Each row is a point. Any point is a mix of the corners, with weights that add up to 1. It lies inside the corners' shape when no weight is negative. Say inside or outside, and name the corners with a negative weight.
In the rows, zero is written as 128.

Corners:
(1): [118 149  98]
(2): [107  46 102]
(3): [115 141 162]
(4): [100 137 105]
Points:
[108  70 106] => inside
[114 129 138] => inside
[114 135 106] => inside
[116 116 126] => outside (4)
[111 100  92] => outside (3)
[114 137 155] => inside
[104  75  95] => outside (3)
[113 113 111] => inside

Corners:
(1): [ 46  95 156 142  82 183 156 164 150 110 172]
(2): [124 193 163  97 106 137 129 123 141 147  91]
(3): [145 130 116 102 125 119 127  80 117 153  65]
(4): [147 147 130  83  62 138 138  99 137 112 133]
(5): [114 183  78 146 200  80  96 163  88 129 164]
(6): [113 109 165 152 121 157 131 144 167 105 169]
(7): [158 133 137 121 178 131  94 138  66 137 107]
(8): [119 100 129 154 131 172 158 165 150  89 128]
(9): [ 82 143 120 108  49 140  73  95 118  81 118]
(10): [130 152 132 170 210 112 170 137  88 115 138]
(11): [146 153 137 100 129 200 107  89 141 141 123]
(12): [147 188 116 135 113 128  93  96  85 184  89]
Points:
[108 127 143 114 107 148 118 129 131 118 140] => outside (8, 10, 12)
[135 151 126 122 127 122 122 118 108 119 120] => outside (1, 11)
[127 130 130 129 116 152 138 134 133 113 124] => inside
[134 168 123 121 130 137 113 107 124 133 119] => outside (1, 7)
[127 140 123 123 125 139 112 113 110 127 119] => outside (2)
[128 150 144 122 110 159 121 117 121 134 122] => outside (3, 5)
[104 143 132 118  95 150 108 116 127 111 125] => inside
